Rows are points. Each copy is the shape, with its points in the same order, stretched, turned, moved and blurred by noise. Is it also mirrored, or only turned?
(in the rows, 128 means zero)

Shape (8 x 2):
[[144  92]
 [106  96]
 [147 109]
 [ 64 140]
 [130 183]
 [128  55]
 [178 164]
 [179 137]]
Copy 1 (8 x 2):
[[160 117]
 [143 106]
 [163 128]
 [ 90 112]
 [114 174]
 [165  91]
 [166 182]
 [173 156]]
Copy 1 is: only turned
Copy 2 (8 x 2):
[[124  80]
 [ 96  89]
 [128 103]
 [ 67 152]
 [122 200]
 [111  35]
 [154 169]
 [155 132]]
Copy 2 is: only turned
Copy 3 (8 x 2):
[[111  92]
 [149  92]
 [120 101]
 [194 115]
 [160 183]
 [114  67]
 [124 173]
 [108 157]]
Copy 3 is: mirrored
Copy 4 (8 x 2):
[[100 113]
 [128 114]
 [ 96 128]
 [167 150]
 [115 181]
 [116  83]
 [ 79 165]
 [ 75 145]]
Copy 4 is: mirrored

Shape (9 x 3):
[[142 166  70]
 [117 156 109]
 [156 124 147]
 [167 115 170]
 [151  51 192]
 [123 111 162]
 [ 66 138 144]
 [100 124 114]
 [144 120 140]]
Copy 1 (9 x 3):
[[ 84 137  27]
 [116 159  74]
 [136 119 126]
 [155 109 150]
 [145 119 223]
 [146 149 155]
 [146 208 134]
 [107 174 108]
 [132 133 121]]
Copy 1 is: only turned
Copy 2 (9 x 3):
[[160 138  72]
 [119 146  95]
 [141 126 181]
 [139 123 205]
 [129  72 240]
 [114 123 170]
 [ 81 146 115]
 [116 123 102]
 [134 125 162]]
Copy 2 is: only turned

Shape (8 x 4):
[[118 136 108  91]
 [110 149 133 241]
 [142 136 118  89]
 [ 89 142 116 112]
 [107 143 164  90]
 [124 135 128 102]
 [140 101 182 149]
 [138  62 107 146]]
Copy 1 (8 x 4):
[[114 141 108  83]
 [197 121 217 171]
 [115 130  89 100]
 [136 142 146  83]
 [124  79 110  81]
 [118 115 112 100]
 [108  68 145 147]
 [ 67 149 156 157]]
Copy 1 is: only turned
Copy 2 (8 x 4):
[[111 125 159  80]
 [101 131  46 244]
 [138 123 146  67]
 [ 94 116 163 123]
 [120  86 173 103]
 [122 115 153  97]
 [177 126 135 156]
 [183 209 154 135]]
Copy 2 is: mirrored

Shape (11 x 6):
[[151 141 138 137 112 185]
 [114 116 145 174 111 137]
 [144  85 104 148 147 185]
 [140 114  91 163 141 125]
 [138 157 149 149 174 124]
 [152  91 125 101 142 125]
 [132 168  70 173 129 168]
 [117 145  54 178 137 208]
 [103 100 145 129 120  89]
 [ 93 107 161 135 129 111]
 [ 97 160 164  60 174 120]]
Copy 1 (11 x 6):
[[163 101 145 118  91  95]
 [132 116 140 147 172 106]
 [184  79  96 161 143 125]
 [146 108  78 146 177 123]
 [100 108 131 168 153  71]
 [117  80 117 147 127 139]
 [177 131  67 130 128  82]
 [211 136  57 157 123  89]
 [ 87 122 142 159 172 140]
 [ 92 123 157 168 165 129]
 [ 45 125 171 179  81  93]]
Copy 1 is: mirrored
Copy 2 (11 x 6):
[[ 73 111 182  76  99 167]
 [116 149 174 146 132 171]
 [154 104 197  94  99 133]
 [171 150 150 119 100 118]
 [142 117 134  89 140 176]
 [141  81 146 106 133  87]
 [124 170 158  97  42 160]
 [137 158 186  99  19 167]
 [128 120 131 176 151 116]
 [115 109 144 168 154 153]
 [ 83  42  98 116 132 150]]
Copy 2 is: only turned
Copy 3 (11 x 6):
[[162 123 124  75  97  76]
 [173 170 118 121 111  99]
 [165 101  78 127 126  48]
 [154 124  70 139 144 117]
 [190 101 128 134 129 143]
 [143  95 135 139 164  87]
 [144 124  55 108  92 131]
 [148 114  33 119  70  91]
 [146 154 156 164 145 120]
 [164 150 166 161 120 108]
 [148  68 220 174 107 143]]
Copy 3 is: only turned
Copy 4 (11 x 6):
[[156 107  73  90 107 169]
 [145 121 123 112 178 188]
 [ 96 128  85  43 171 154]
 [ 67 107 128 104 164 164]
 [131  77  91 148 145 104]
 [ 95 153 135  87 126 100]
 [ 73  79  58 112 131 209]
 [ 65  95  21  62 157 226]
 [117 167 159 131 162 138]
 [142 158 130 123 173 137]
 [136 157  58 146  88  47]]
Copy 4 is: only turned

Shape (13 x 8):
[[107  69 127 143 118 115 136 162]
 [ 96 107 141 123 134 155  79  95]
 [ 97 101  95 159 124 124 155 142]
 [189 189 119 145 130  83  96 142]
 [143 121 129 109 167 145 122 102]
 [ 96 117 129 179 113 151 168 142]
 [164 200  98  93 128 116 107 129]
 [ 99  94 109 185 112  96 158 135]
 [157 110 141 112  98 145 104 119]
 [148 136 115 136 120  62 132 117]
 [129 145 148 100 121 118 126 121]
 [ 99  86 190 113 164 136  72 105]
 [133 110 131 158 129  88 132 113]]
Copy 1 (13 x 8):
[[ 99 129 158  80 118 107 139 122]
 [151 151 130 141 199 114 143 153]
 [107 154 125  96 103 140 157 135]
 [ 53 111 117 153  82 140  71 157]
 [133 114 137 163 152 143 136 163]
 [116 169 159 114 115 154 136 130]
 [101 110  82 153  79 139  68 161]
 [ 80 170 134 104 122 143 162 107]
 [122 120 161 141 102 104  87 124]
 [ 59 115 119 118 106 144 123 115]
 [114 118 129 132 130 140  97 128]
 [144 133 158 130 249 122 148 157]
 [ 84 136 139 126 132 151 138 113]]
Copy 1 is: mirrored
Copy 2 (13 x 8):
[[135 143 154 111 145 208  92 146]
 [105 177  89  94 142 134 140 168]
 [152 141 130 125 147 183  74 122]
 [ 96 123 144 156  94  99 146  59]
 [121 143 116 152 121 122 116 160]
 [164 133  90 119  94 199  74 120]
 [126 139 127 179 137  77 171  79]
 [141 119 135 102 141 190  62 109]
 [132 151 129 107 102 131 142 150]
 [116  95 157 132 157 122 119  90]
 [130 116 115 141 139 131 155 122]
 [ 73 160  97 100 134 161 150 187]
 [113 110 138 112 131 150  96 118]]
Copy 2 is: mirrored
Copy 3 (13 x 8):
[[176 110 145 155 144 164  65  94]
 [143 176 138 138 100 164 138 169]
 [200 105 107 130 162 145 107 104]
 [ 49  93  55 116 121  73 142 145]
 [150 160 116 107  88  91 137 141]
 [208  87 139 159 156 146 153 102]
 [ 60 139  67  61 115  98 180 142]
 [194  96  93 171 190 140  94  99]
 [107 154 123 146  77 148 129  97]
 [101 135  59 141 172  88 102 108]
 [106 159 139 123 141 120 154 117]
 [137 186 191 161 100 148 105 181]
 [144 129  95 163 163 102  99 122]]
Copy 3 is: only turned
Copy 4 (13 x 8):
[[123 111 119 165 131 142  95 117]
 [125 142 190 143 172 135 116 110]
 [ 96 107 113 132 121 128 111 116]
 [134 140  89 154  94 106 212 184]
 [109 167 144 164 176 124 135  97]
 [107 121 106  97 113 147 117 129]
 [138 144 123 132 100  85 214 137]
 [ 88  92  94 147 120 156 121 131]
 [136 159 151 169 118 152 143 123]
 [105 117  96 185 128 142 177 132]
 [143 138 132 147 139 132 164 112]
 [149 149 179 168 215 145  96 107]
 [103 127 109 174 147 158 145 130]]
Copy 4 is: only turned

Shape (14 x 9):
[[ 94 102 115  96 154 120 160  93 168]
 [107 144 114 155 118 148  61 153 149]
 [168 112 131  81 123 136 143 100 135]
 [109 133 113 139  99 135  96 158 122]
 [138 115 136 123 125 124 112 132 112]
 [115 129  99 159  80 142 122 154 115]
 [ 80 157  80 132  99  90 123  79 211]
 [143 118 138  94 146 148 159 137 150]
 [145  78 109 102 162 126 136 102 125]
 [111 152 131 150 121  63 118  89 216]
 [124 117 160 117 173 129 140 107 121]
 [ 76 156  67  82 149  80 147  97 162]
 [164 129 118 114 156 153 169  91 128]
 [159 117 111 106 173 121 176 128 162]]
Copy 1 (14 x 9):
[[ 76 109 118 160 136 139  91 134 124]
 [181 144 132 147 193 118 140 135 114]
 [123  80 121 125 110 124  97 164  91]
 [169 130 125 139 163 106 139 113 125]
 [136 114 135 117 129 116 137 127  96]
 [185 129 109 150 133  94 119 116 132]
 [102 140 128 167 192 134 101 173 197]
 [139 102  98 133 123 155  80 136  94]
 [ 81 106 137 126 130 107 103 138  68]
 [111 154 156 135 168 168 107 178 172]
 [106 115 121 123 120 155 130 130  86]
 [ 42 112  91 119 206 122 117 130 171]
 [123 108  82 132 104 141 100 166  89]
 [ 95 120  95 110 141 157  67 143  92]]
Copy 1 is: only turned
Copy 2 (14 x 9):
[[152 135 145  48  84 125 128 180 114]
 [ 90 194  73 158 142 128 112 119  98]
 [120  98 170  92 137  81 164 166 134]
 [119 155 105 165 136 127  89 130 102]
 [114 110 108 130 134 115 119 145 137]
 [120 155 130 174 150 131  67 145 124]
 [100 223 180 101  41 154 103 170 119]
 [135 108 147  86 140 103 147 135 111]
 [155 112 111  79 116  71 146 193 152]
 [ 62 192 160  76  41 166 112 121 159]
 [125  89  96  72 125 140 151 159 135]
 [187 172 171 105  32 158 147 179  99]
 [148 112 160  92 152  97 165 184 155]
 [166 127 155  65 108  82 157 133 152]]
Copy 2 is: mirrored
Copy 3 (14 x 9):
[[143 131 156  86 107 136 164 111  72]
 [107 129 151 102 169 144 100 156  78]
 [146 140  91 129 126 113 161 102 115]
 [133 131 142 114 177 148 108 139  98]
 [130 128 121 143 154 118 138 111 134]
 [146 135 133 104 186 130 121 142 111]
 [165 106 169  20 135 140 107 136   7]
 [121 130 123 105 114 149 174 118 109]
 [135 130 117 145 146  95 175  86 115]
 [137 105 151  28  96 126  99 107  55]
 [116 117 129 140  83 114 182 115 143]
 [157  73 162  65 120 178 144 108  23]
 [120 104  96 118  92 107 211 116 137]
 [115 100 123  75 105 137 195  93 111]]
Copy 3 is: mirrored
Copy 4 (14 x 9):
[[ 82 108 165 184  70 121 109 146 125]
 [163 144 142 114 148  69 120  96  77]
 [ 89 163 157 136 116 163  92 168 164]
 [149 114 136 126 159  99 107 115  94]
 [123 120 129 112 130 144 121 144 132]
 [157 107 122 148 163  94  85 128 110]
 [137  92 178 185  60  43  37  94 112]
 [108 151 171 164 123 142 136 155 157]
 [ 61 132 125 132  94 137 118 187 142]
 [171  96 177 146  35  75  87 113 144]
 [110 134 121 128  97 160 160 131 149]
 [ 57  59 176 176  98  63  80  93 151]
 [ 92 166 122 161 113 137 112 153 192]
 [ 90 135 166 169 100 107 146 180 196]]
Copy 4 is: mirrored

Shape (15 x 11):
[[ 82 152 164 179 109 123 133 151  85 107 203]
 [195 126  93 159 116 100 108 100 115 113 160]
 [104 147 167 163 122 129 105 178 171 172  94]
 [ 85 130 125 178 129  99 138  96 143 189 112]
 [132 119 163  41 110 225 119 123 156 120 106]
 [112 143 139 153 119 101 156 169 171 140 102]
 [157  97 134  20  98  88 123 170 147 130  97]
 [121 134 168 175  93 122 162 128 131 154 117]
 [127 160 103 179 106 221 102 117 132 131 125]
 [109 138 163 167 112  96 136  98 171  97 127]
 [164 158 148 145 126 156 156 126 155 144 133]
 [136 156 156 156 139 136 104 105  95 106  99]
 [ 86  69 167 144  31 124 120 127  29 146 143]
 [148  73  88 109 135 122 200 115 165 125 104]
 [105  70 167 167 144  99 154 140 141 109 173]]
Copy 1 (15 x 11):
[[210  91 108 121 172 120 163  95 154 152 139]
 [140 165 116  38 147 137 157 134 124 103 154]
 [141 121  95 163 133  86 126 123 108 162 158]
 [119 109  98 145 136 103 164  79 100 157 123]
 [134 153 184 205  80 165 126 191 168 120 130]
 [149  94  92 124 151  98 112 108  96 119 123]
 [112 161 121 136 128 125  60 126 173 112 106]
 [145  57  94 136 140 121 145  99 112 120 154]
 [152 154 200 123 101 116 187 168 132 159 170]
 [160  74  48 104 133 147 145 136 102 131 107]
 [168 120 107 123 134 120 147 155 104  73 146]
 [169 121  97  89  73 145 127 129 105 130 127]
 [105  56 163 158 132 129 141  55 214 210 170]
 [122  92 143 122 146 161 118 134  87  71  79]
 [173  72  88 140 183 185 132 101 110 117 125]]
Copy 1 is: mirrored
Copy 2 (15 x 11):
[[ 77 127 205 149 185 107 168 128 206 148 141]
 [149 181 169 154  91 169 105 133 105 146 124]
 [166 116  80 173 170 128 186 173 137 116 122]
 [186 120  88 174 149 126 103 125 171 137 110]
 [116  81 113  66 134  72 163 151  49 118 174]
 [145 111  94 163 163 171 141 148 127 144 121]
 [ 80 128  97 142  55 184 117 216  80 134 171]
 [169  88 148 147 161 144 145 150 153 154 129]
 [183 139 134  79 172  97 171  82 121 111 120]
 [160 128 129 156 191 133 107 169 123 167 136]
 [159  95 142 150 146 137 163 104  79 141 139]
 [141 128 164 133 164 130 120 144 123  87 134]
 [106 109 206  87 118 110 126 217 249 151 141]
 [147  89  92  99 104 170  65 121  76 170  98]
 [102  99 144 148 169 108 113 179 144 181  91]]
Copy 2 is: only turned
Copy 3 (15 x 11):
[[ 39 142 219  76 145 195 144 150 153 160  76]
 [ 71  93 118  87 155 166 143 168 153 106 104]
 [133 166 136 122  96 133 102 162 148 154  64]
 [114 168 140 114 146 144  79 154 156 188 123]
 [196 145  98 110  66  59 169  76  95  89 105]
 [143 136 129 132 129 152  96 139 141 155  73]
 [192 117 127 149 116  86  90  96 162  67  86]
 [116 144 148 108 127 154  95 151 118 153  92]
 [110 140  91  60  66 149 179 153 114 134 112]
 [129 112 146 125 148 119 119 144 141 181  91]
 [135 137 113  94 143 136 141 134 111 133  76]
 [130 144 146 114 129 136 152 170 123 128 126]
 [ 68 129 214  73  79 157  83 157 127 101 140]
 [155 109  77 148 125 130  93  84 127 131 126]
 [ 51 130 170 141 149 148 106 124 138 156  88]]
Copy 3 is: mirrored
